Every row gives one point. The points of each table are mixes of a few directions, plus a little noise. Count the directions of each table, and those that both share. Where both have some left over, give the other angles between the two spaces (their principal angles), to ten degrees, smallest first.

First (4 x 3):
[[45, -16, 29],
[-40, 17, -26],
[-32, 40, -29],
[27, -40, 27]]
Second (4 x 3):
[[-35, 22, -45],
[31, -35, -1],
[31, -33, 8],
[-26, 46, 38]]
Directions: first 2, second 2, shared 1; angles 70

First (8 x 8):
[[4, -33, -12, 11, -5, 8, -21, -28],
[-18, 15, 33, 3, 7, 17, 3, 7],
[16, 29, -1, -29, -2, -9, 20, 26],
[-20, -33, -52, 60, 5, -46, -6, -17],
[2, 23, -27, 3, 3, -41, 25, 28],
[3, -19, 1, 2, -3, 13, -14, -18],
[5, 27, 30, -28, 0, 19, 10, 18],
[9, -10, 28, -21, -5, 40, -17, -17]]
Second (9 x 8):
[[4, -20, -17, 22, -24, -31, 17, -12],
[-15, -10, 4, 3, -8, 0, 31, -10],
[30, -24, -12, 5, 22, -20, 1, -13],
[-17, 32, 22, -8, -31, 24, -23, 18],
[-53, 36, -40, 0, 23, 7, -6, 31],
[6, -10, 30, -18, 17, 23, 20, -13],
[-13, 11, -16, -7, 36, 9, -3, 10],
[35, 11, -3, 13, -37, -19, -59, 12],
[23, -24, 31, -9, 2, 7, 22, -24]]
Directions: first 3, second 4, shared 1; angles 50, 80

First (9 x 11):
[[-9, -4, 13, 4, 14, 1, 5, 23, -7, -3, -6],
[-34, 11, -4, -10, 3, -36, 37, 32, 6, 42, 4],
[28, -21, 22, 0, -32, -9, -4, -21, -12, 7, -14],
[40, -10, 5, 36, 0, 8, -30, -24, -12, -60, -5],
[-28, 12, -11, -3, -4, 14, 21, -1, 13, 24, -9],
[-2, 4, 0, -4, -47, -43, 1, -52, 17, 28, 16],
[-5, -6, 18, -13, 8, 14, -22, -6, 2, -8, 11],
[38, -3, -24, -25, 12, 36, -32, -8, -5, -19, 12],
[-28, 18, -20, 16, 46, 15, 23, 54, -2, -12, -7]]
Second (8 x 11):
[[-15, -12, 32, 30, 10, 15, -10, -3, 10, -36, 3],
[23, 19, -50, -47, -16, -23, 16, 3, -15, 58, -6],
[28, -11, -28, -9, -18, -47, 27, 16, 27, 22, 48],
[-27, 18, 19, -4, 17, 49, -27, -18, -35, -9, -58],
[-6, -1, 11, 7, 5, 8, -5, -2, -1, -10, -5],
[-8, 4, 8, 2, 5, 13, -8, -4, -8, -5, -14],
[10, -23, 9, 25, -5, -26, 12, 12, 33, -20, 46],
[-5, 5, 1, -5, 3, 10, -5, -4, -9, 2, -14]]
Directions: first 6, second 2, shared 1; angles 50

First (8 x 14):
[[2, -4, 0, 12, -2, -2, 3, -6, 8, -19, -7, -7, -13, -6],
[-4, -2, -1, 7, 3, 2, -3, -5, 2, -7, -1, -3, -5, 2],
[3, 3, 3, -20, -1, 0, 3, 12, -7, 26, 2, 7, 22, 2],
[13, 18, -2, -28, -10, -8, 6, 17, -13, 34, 17, 22, 15, -4],
[-7, -2, -2, 13, 4, 3, -6, -9, 2, -13, 0, -5, -12, 3],
[14, -18, 13, -10, -2, -2, 21, 10, 14, -2, -30, -16, 22, -12],
[-16, -4, -5, 20, 8, 7, -14, -15, 0, -17, 3, -7, -16, 10],
[-6, 10, -7, 7, 0, 0, -10, -6, -6, -2, 15, 8, -14, 5]]
Second (9 x 14):
[[1, 11, -5, -1, -4, -4, -3, 0, -6, 4, 13, 10, -8, 0],
[1, 6, -3, -1, -2, -2, -2, 0, -3, 2, 7, 6, -5, 0],
[0, -2, 1, 0, 1, 1, 1, 0, 1, -1, -3, -2, 2, 0],
[3, 19, -8, -2, -7, -6, -6, 0, -10, 7, 23, 17, -14, 0],
[1, 5, -3, -1, -2, -2, -2, 0, -3, 2, 7, 5, -4, 0],
[-1, -5, 2, 0, 2, 2, 2, 0, 3, -2, -6, -5, 4, 0],
[0, 0, 0, 0, 0, 0, 0, 0, 0, 0, 1, 1, 0, 0],
[2, 15, -7, -2, -6, -5, -5, 0, -8, 5, 18, 14, -11, 0],
[-7, -50, 22, 6, 18, 16, 15, 0, 26, -17, -60, -47, 37, 0]]
Directions: first 3, second 1, shared 1

First (10 x 20):
[[14, -9, 45, 39, -10, 9, -6, 38, 29, 35, 11, 3, -11, -1, -5, 8, 2, 29, 22, -14],
[4, -36, 23, -8, -6, 3, -24, 21, -20, 9, -7, 3, 1, 16, 31, -31, -11, 33, 26, 13],
[-12, -14, -26, -20, -18, 0, -5, -19, -46, -24, -18, -10, 15, 10, 32, -16, 6, -19, 25, 0],
[18, -16, -4, -30, 11, -11, -7, -1, 1, 1, 2, 15, -5, 24, 0, -16, -20, 5, -42, 3],
[3, -4, -43, -34, -2, -10, 10, -32, -15, -16, -7, -3, 8, -3, -5, -6, 0, -20, -35, -16],
[19, 5, 6, 5, -7, -2, 2, 4, 13, 17, 12, 12, -2, 28, -5, 19, -3, -18, -22, -10],
[-16, 28, -9, 9, 12, 10, 14, -15, 18, 11, 13, -7, 5, -35, -22, 27, 17, 1, -5, 9],
[-32, 17, -5, -1, 18, 8, -1, -11, -13, -18, -4, -10, 7, -27, 5, -2, 7, 7, 27, 37],
[13, 9, 19, 18, 5, -10, 2, 19, 19, -9, 1, 11, -16, 22, -13, 3, -14, -13, -10, -8],
[-13, 20, -6, 22, -2, 4, 16, -5, 12, -7, -2, -13, -1, -34, -19, 15, 15, -5, 14, -14]]
Second (10 x 20):
[[-8, 13, 7, -2, 8, 5, -8, -2, -9, 2, 7, 7, 5, 21, 14, 10, -1, -11, 7, 33],
[6, -13, 10, 15, -23, 12, -2, 8, 1, 31, 6, -6, 7, -5, 9, 10, 16, 12, 21, -17],
[21, 7, 1, 1, 1, -11, 6, 4, 17, -1, 5, 13, -10, 25, -15, 10, -11, -22, -35, -16],
[13, -15, 18, 26, -18, -15, 0, 28, -1, -29, -21, -1, -18, 17, 1, -21, -13, -10, 24, -37],
[1, -7, -6, -20, 4, 2, -7, -8, -9, 9, 4, 4, 7, 8, 10, -4, -2, 6, -12, 15],
[-19, 51, 17, 23, 50, -19, 12, 13, 31, -60, -7, 8, -29, -8, -41, -1, -25, -20, -12, 29],
[-12, 7, -24, -35, 22, 7, 1, -29, -2, 14, 13, 0, 13, -21, -5, 5, 5, 14, -31, 31],
[-2, -26, 11, 4, -18, 20, -10, 7, -4, 42, 7, -11, 12, -24, 17, -2, 19, 42, 31, -3],
[5, -22, -22, -29, -10, -8, -6, -13, -29, -15, -13, 0, 7, 18, 20, -22, -7, -9, -8, -7],
[-5, 6, -12, 16, -16, 6, 14, -8, 6, 6, -1, -15, 5, -31, -11, 15, 20, -3, 14, -27]]
Directions: first 6, second 6, shared 6

First (8 x 32):
[[-10, -3, -6, 10, 4, 5, -14, -13, 8, 5, -20, -8, -4, 10, -4, -10, -6, -6, 6, 9, 2, 3, 10, -3, -10, -4, 8, -6, 10, -2, 3, 19],
[16, -1, 5, -14, -6, -3, 16, 13, -7, -4, 21, 15, 5, -13, 1, 5, 6, 8, -6, -10, -7, -5, -13, -2, 13, 3, -11, 9, -18, -2, -3, -13],
[-25, 22, 10, -1, 3, -21, 9, 16, -22, -13, 17, -36, -2, 1, 28, 48, 10, -2, -5, -2, 24, 9, 4, 29, -3, 7, 4, -11, 36, 19, -4, -60],
[-10, -1, -3, 9, 4, 3, -11, -10, 5, 3, -15, -9, -3, 9, -2, -4, -4, -5, 4, 7, 4, 3, 9, 0, -8, -2, 7, -6, 11, 1, 2, 11],
[39, -8, 8, -26, -13, 0, 29, 21, -6, -4, 36, 42, 11, -26, -7, -7, 8, 16, -11, -19, -21, -13, -26, -13, 26, 4, -22, 21, -48, -9, -5, -8],
[28, -14, -2, -11, -8, 10, 8, 1, 7, 5, 7, 35, 5, -12, -16, -25, -2, 7, -2, -6, -21, -10, -13, -19, 11, -1, -11, 14, -37, -13, 0, 25],
[-33, 4, -9, 26, 12, 5, -29, -24, 11, 7, -38, -34, -10, 24, 1, -4, -10, -15, 10, 19, 16, 10, 26, 6, -25, -6, 20, -19, 38, 5, 4, 20],
[-6, 0, -2, 5, 3, 1, -6, -6, 2, 2, -8, -6, -2, 5, 0, -2, -1, -3, 3, 4, 3, 2, 5, 0, -5, -1, 4, -3, 8, 1, 2, 6]]
Second (8 x 32):
[[47, -5, -15, -54, -3, -4, -15, -8, 33, 3, -30, 10, -32, -9, 17, -11, 17, 2, 24, -45, -2, -5, 14, -6, 55, -10, 18, -5, -9, 39, -21, -2],
[-7, 1, 2, 7, 1, 0, 0, 0, -4, -1, 2, -4, 3, 1, -1, 3, -2, -1, -2, 5, 1, 1, 0, 2, -6, 1, -1, 0, 5, -3, 4, -1],
[-1, -14, 0, 15, -1, 13, 9, -15, -6, -13, 15, 20, 4, -26, -1, 3, 4, 6, -8, 11, -17, 8, -20, -22, 14, 5, -13, 4, -21, -17, 16, 14],
[20, -10, -7, -15, 0, 7, -3, -16, 12, -8, -7, 14, -16, -21, 11, 0, 12, 4, 8, -14, -10, 5, -5, -16, 37, -2, 1, -2, -15, 9, 1, 7],
[-10, 9, 3, 3, 1, -8, -2, 12, -4, 8, -2, -14, 6, 18, -4, 0, -7, -3, -1, 3, 11, -5, 9, 15, -23, -1, 4, 0, 15, 1, -5, -8],
[-53, 14, 8, 42, 9, -5, -1, 2, -23, -4, 6, -37, 13, 19, 3, 24, -10, -9, -10, 34, 19, 10, 6, 19, -45, 6, 1, -10, 41, -12, 12, -15],
[13, 9, 7, -14, -7, -12, 9, 36, -2, 25, 7, 10, 20, 30, -27, -26, -15, 0, -5, -6, 2, -24, 5, 18, -35, -4, -5, 18, -9, -8, -16, 0],
[-10, -5, 1, 15, 2, 6, 3, -9, -6, -9, 8, 3, 3, -11, 2, 7, 1, 1, -6, 11, -6, 7, -9, -9, 3, 4, -6, -1, -3, -10, 10, 4]]
Directions: first 2, second 3, shared 1; angles 90

First (9 x 32):
[[-6, -3, 5, 5, 4, 9, -7, -7, 9, -3, -6, 12, -3, 4, -15, -5, 8, -1, -1, -4, -7, 5, -6, 5, 7, 9, 8, 2, 3, -4, -3, -12],
[10, -1, -13, 9, 9, -13, 8, -3, 2, 11, 2, -4, 3, -11, 7, 3, 0, -3, -1, 4, 2, -2, -1, -1, 6, 13, 0, 2, -5, -8, -5, -1],
[-4, -14, -3, -7, 10, 16, 4, 6, -6, -4, -13, -7, -2, 6, 11, 4, -13, -6, 1, -14, 2, -9, 1, -2, 7, -15, 3, 10, -15, 8, -7, -10],
[27, 20, -48, 24, 0, -17, 8, -6, 7, -3, 0, 0, -4, -19, 7, -9, -17, 16, 24, 18, 31, -7, 15, -10, 13, 18, 8, -8, -7, -17, 18, 8],
[-7, 24, 6, 10, -1, 50, -38, 2, 5, -49, -31, 16, -14, 27, -60, -19, 0, 12, 38, -8, 31, 10, 7, -12, -8, -35, 23, -10, -14, 7, 18, -16],
[-17, -25, 13, -14, -6, 0, 21, 14, 10, 0, 17, 13, -1, 9, 23, -1, -15, 0, -20, -1, -32, 5, 0, 7, 20, 25, -1, -2, 9, -5, 0, -2],
[2, -4, 10, -3, 6, -19, 16, 19, 0, 9, 18, -9, 10, -3, 12, 8, -3, -8, -11, 10, -17, 12, -1, -2, -4, 11, -12, -10, -6, -5, -9, 6],
[-8, 9, 26, -21, -26, -13, -12, -19, -19, 19, 11, -8, 3, -5, 5, 7, 26, 1, -19, -1, -5, -11, -7, 12, -31, -23, -17, 5, 33, 20, 5, 24],
[4, -5, 5, -3, 6, -13, 3, -6, -8, 20, 3, -13, 7, -9, 9, 10, 13, -11, -12, -3, -6, -4, -7, 4, -8, -3, -9, 8, 1, 5, -13, 2]]
Second (11 x 32):
[[-6, -5, 4, 4, 3, 8, -8, -13, 7, 2, -6, 11, -2, 2, -12, -4, 12, -2, -4, -6, -6, 0, -8, 6, 7, 8, 7, 7, 6, -2, -4, -11],
[-19, -12, 8, -2, -10, 19, -7, -15, 15, -7, -4, 28, -10, 10, -9, -12, 6, 6, -9, -10, -16, -1, -6, 13, 19, 18, 13, 7, 21, -3, 6, -13],
[-19, -13, 9, 4, -3, 21, -15, -25, 17, -2, -12, 30, -9, 9, -20, -11, 18, 2, -10, -15, -16, 0, -13, 16, 20, 20, 16, 13, 20, -4, -1, -23],
[13, 8, -5, 3, 8, -12, 4, 7, -9, 6, 1, -19, 7, -8, 4, 7, -1, -6, 6, 6, 10, 0, 1, -7, -13, -11, -8, -3, -14, 2, -5, 7],
[-25, -15, 9, -11, -22, 21, -1, -8, 16, -15, 3, 34, -14, 16, 2, -15, -8, 14, -11, -6, -18, -2, 2, 14, 24, 19, 12, 2, 27, -1, 19, -5],
[13, 3, -1, 21, 29, -4, -18, -22, 0, 21, -20, -10, 8, -12, -31, 7, 38, -20, 1, -10, 6, 3, -20, 3, -9, -2, 3, 16, -13, -3, -27, -24],
[-15, -5, 1, -23, -31, 5, 19, 23, 0, -22, 21, 11, -8, 14, 31, -8, -39, 22, -2, 10, -7, -2, 21, -2, 11, 3, -3, -17, 15, 4, 29, 25],
[31, 18, -12, 12, 26, -26, 2, 11, -20, 19, -4, -42, 17, -20, -2, 18, 9, -17, 12, 9, 23, 2, -2, -17, -30, -25, -15, -2, -33, 2, -21, 7],
[0, 1, -1, -5, -5, -2, 5, 7, -2, -3, 5, -1, 0, 1, 8, 0, -9, 4, 1, 3, 1, -1, 5, -3, -1, -2, -2, -5, 0, 0, 5, 8],
[-1, 1, -1, -5, -6, -2, 6, 9, -3, -4, 6, -2, -1, 1, 10, -1, -12, 4, 1, 5, 1, 0, 7, -4, -1, -2, -3, -5, -1, 2, 7, 8],
[27, 18, -12, 1, 11, -27, 13, 26, -22, 9, 9, -41, 14, -15, 17, 16, -14, -8, 13, 16, 23, 1, 10, -20, -29, -26, -19, -12, -28, 4, -7, 21]]
Directions: first 6, second 2, shared 2

First (9 x 32):
[[-1, 4, -8, 6, -6, -22, 2, 17, -9, 3, 22, -5, 12, 10, -6, 12, -3, 4, 15, -4, -31, 8, -4, -19, 13, 18, 6, -2, -15, -8, -9, -15],
[1, -2, 5, -3, 3, 11, -1, -8, 4, -2, -10, 2, -5, -5, 3, -6, 1, -2, -7, 2, 15, -4, 2, 9, -6, -8, -3, 1, 7, 4, 5, 7],
[-1, 1, -3, 2, -2, -7, 0, 5, -3, 1, 7, -2, 4, 3, -2, 4, -1, 1, 5, -2, -10, 2, -1, -6, 4, 6, 2, -1, -5, -2, -3, -5],
[-1, 4, -8, 6, -5, -21, 2, 17, -8, 3, 21, -4, 11, 9, -6, 11, -2, 4, 15, -4, -30, 8, -3, -18, 12, 17, 5, -2, -14, -8, -9, -15],
[2, -7, 16, -12, 10, 42, -3, -33, 17, -6, -41, 9, -23, -18, 12, -22, 6, -8, -29, 7, 60, -15, 7, 37, -25, -33, -10, 3, 28, 16, 18, 30],
[-1, 2, -5, 4, -3, -14, 1, 10, -5, 2, 13, -3, 7, 6, -4, 7, -2, 3, 9, -2, -19, 5, -2, -12, 8, 11, 3, -1, -9, -5, -6, -10],
[-1, 3, -6, 5, -4, -17, 2, 13, -7, 2, 16, -3, 9, 7, -5, 9, -2, 3, 11, -3, -23, 6, -3, -14, 9, 13, 4, -1, -11, -6, -7, -12],
[2, -6, 13, -10, 9, 36, -3, -27, 15, -5, -35, 7, -19, -16, 11, -19, 5, -7, -25, 7, 50, -13, 6, 31, -21, -28, -9, 3, 24, 13, 15, 25],
[0, 1, -3, 2, -2, -8, 1, 6, -3, 1, 8, -2, 4, 4, -3, 4, -1, 2, 6, -2, -12, 3, -1, -7, 5, 7, 2, -1, -5, -3, -4, -6]]
Second (8 x 32):
[[21, -38, -10, 16, 15, 2, -2, 42, -19, -3, -17, 11, -12, 8, 14, 19, -8, -7, 15, 7, -26, -24, 9, 8, -6, -21, -10, 9, -32, 20, 22, 15],
[-15, 25, 11, -16, -6, -6, 0, -8, 11, 1, 12, -22, 8, 12, 4, -17, 13, 3, -10, 0, 10, 6, -7, -4, -3, 2, 9, 6, 0, -7, -9, -10],
[2, -3, 17, 0, 11, 6, -1, -8, 0, 0, 7, -5, 23, -2, 0, -12, -7, -8, -2, 12, 2, 15, 13, -17, 3, -10, -2, -1, -4, 4, 8, 1],
[0, -4, -25, -5, -17, -4, 12, -8, -7, 3, -14, 16, -5, 0, -15, 12, -7, 25, 0, -18, 2, 12, -35, 9, -8, 14, -16, 0, 3, -11, 11, 9],
[3, -3, 8, 5, 1, 12, 18, -20, -1, 0, 9, 10, -10, 2, -11, 12, -12, 13, 1, -1, 14, 5, -8, -8, -9, 26, 2, -23, 23, -6, -6, 16],
[0, -1, -25, 0, -15, -6, 0, -2, -2, 2, -14, 16, -13, -11, -10, 12, 0, 9, 2, -16, -2, -1, -14, 16, 3, 8, -8, 1, 9, -7, -2, -2],
[-15, 27, 4, -12, -4, -12, -26, -7, 16, 2, 3, -17, 23, -18, 3, -29, 17, -22, -10, 2, 1, 11, 20, -1, 23, -21, 8, 17, 0, -3, -12, -32],
[4, -3, 20, 10, 15, 8, -1, 12, 3, -4, 14, -9, -14, 9, 14, 4, 3, -13, 4, 13, 0, -22, 22, -3, -3, 1, 16, -9, 1, 10, -12, 4]]
Directions: first 1, second 5, shared 0; angles 80

First (11 x 32):
[[-6, 3, 10, 1, -19, 13, -2, 14, -6, -11, 11, 8, 18, -13, -3, 6, -6, 6, 8, 10, -13, 6, 14, 2, 9, -8, 5, 2, 11, 2, -13, 8],
[2, -1, -4, 0, 6, -5, 0, -4, 1, 3, -4, -2, -5, 3, 1, -2, 2, -3, -3, -3, 4, -2, -4, -1, -3, 3, -2, 0, -3, -1, 5, -3],
[-4, 3, 6, 0, -14, 8, 0, 10, -5, -7, 6, 5, 12, -8, -1, 4, -3, 5, 6, 6, -8, 6, 9, 2, 5, -7, 5, 2, 6, 0, -9, 6],
[2, -1, -3, 0, 7, -5, 1, -6, 1, 4, -5, -3, -7, 5, 1, -2, 3, -2, -4, -4, 5, -4, -5, 0, -4, 4, -2, -1, -4, -2, 6, -4],
[4, -2, -8, -1, 14, -10, 1, -11, 5, 8, -9, -6, -13, 9, 2, -6, 4, -4, -6, -7, 11, -5, -10, -2, -8, 7, -5, -2, -8, -1, 10, -7],
[4, -1, -7, -1, 13, -9, 1, -9, 3, 7, -7, -5, -11, 6, 0, -4, 3, -4, -6, -8, 9, -3, -8, -1, -6, 7, -4, -2, -7, -2, 8, -5],
[-19, 7, 30, 3, -59, 38, -2, 40, -18, -31, 31, 24, 53, -32, -6, 20, -19, 20, 24, 26, -40, 19, 40, 7, 28, -27, 18, 8, 32, 6, -41, 25],
[21, -8, -31, -4, 60, -40, 4, -43, 19, 33, -33, -25, -55, 35, 6, -19, 21, -20, -27, -27, 41, -20, -43, -7, -29, 28, -19, -9, -34, -7, 43, -26],
[11, -5, -16, -2, 31, -20, 1, -23, 10, 17, -17, -13, -28, 18, 4, -11, 10, -10, -14, -14, 21, -10, -22, -3, -15, 13, -9, -4, -18, -4, 22, -13],
[-4, 1, 5, 0, -10, 8, -1, 8, -4, -7, 8, 5, 11, -7, -2, 3, -3, 3, 5, 5, -7, 5, 7, 1, 5, -5, 3, 1, 7, 2, -9, 4],
[-10, 3, 17, 1, -31, 21, -2, 22, -9, -15, 17, 13, 28, -19, -3, 10, -11, 10, 14, 14, -21, 11, 21, 5, 14, -14, 10, 5, 18, 2, -23, 13]]
Second (11 x 32):
[[-11, 10, -16, 13, -16, -3, -5, -6, 18, -6, 11, 6, 10, 9, -6, 18, -16, -3, -17, 4, -1, -13, -10, -9, 15, -2, -8, -9, -1, -19, -4, 10],
[12, -1, 3, -3, 2, 0, -16, 22, -13, 10, 27, 2, -2, 4, -9, 10, -8, -10, 0, -11, -3, 16, 2, -3, -3, -2, -7, 7, -7, 3, -22, -6],
[22, -20, 32, -27, 32, 6, 13, 8, -34, 12, -25, -12, -19, -18, 13, -37, 33, 7, 33, -8, 2, 25, 20, 17, -30, 5, 16, 19, 1, 38, 9, -21],
[21, 0, 8, -12, -8, 11, -14, 2, 1, 23, 39, 1, -4, 18, -7, 12, -13, -8, -16, -19, 4, 19, 10, -8, -1, -3, -14, 13, -18, -8, -40, -16],
[8, -13, 21, -18, 19, 6, 21, -16, -11, 2, -36, -10, -12, -13, 16, -33, 28, 13, 20, 2, 5, 5, 14, 14, -17, 5, 16, 8, 4, 22, 20, -12],
[-11, 16, -24, 19, -27, -2, -15, -3, 25, -3, 32, 10, 14, 18, -13, 34, -31, -9, -30, 1, -1, -14, -13, -16, 23, -5, -17, -11, -6, -31, -19, 12],
[-4, 1, -1, 0, -5, 4, 9, -20, 13, -2, -11, -1, 1, 3, 5, -4, 2, 6, -7, 4, 4, -9, 1, 0, 4, 1, 1, -3, 0, -6, 6, 0],
[-19, 11, -22, 21, -12, -11, -8, 9, 10, -16, 5, 7, 12, 1, -9, 20, -15, -5, -8, 10, -6, -17, -17, -7, 15, -2, -5, -15, 7, -14, 8, 19],
[18, -18, 32, -30, 22, 14, 27, -26, -11, 12, -39, -14, -18, -11, 21, -43, 35, 17, 20, -3, 10, 13, 23, 16, -23, 6, 17, 16, -1, 25, 14, -23],
[-16, 7, -15, 16, -6, -9, -2, 4, 7, -14, -4, 4, 8, -3, -4, 10, -7, -1, -2, 10, -5, -15, -13, -3, 10, -1, 0, -12, 8, -8, 13, 15],
[-18, 7, -17, 20, -1, -16, -9, 25, -6, -18, -1, 5, 9, -9, -9, 13, -8, -6, 7, 10, -11, -11, -17, -1, 7, -1, 1, -13, 12, 0, 16, 20]]
Directions: first 1, second 3, shared 0; angles 70
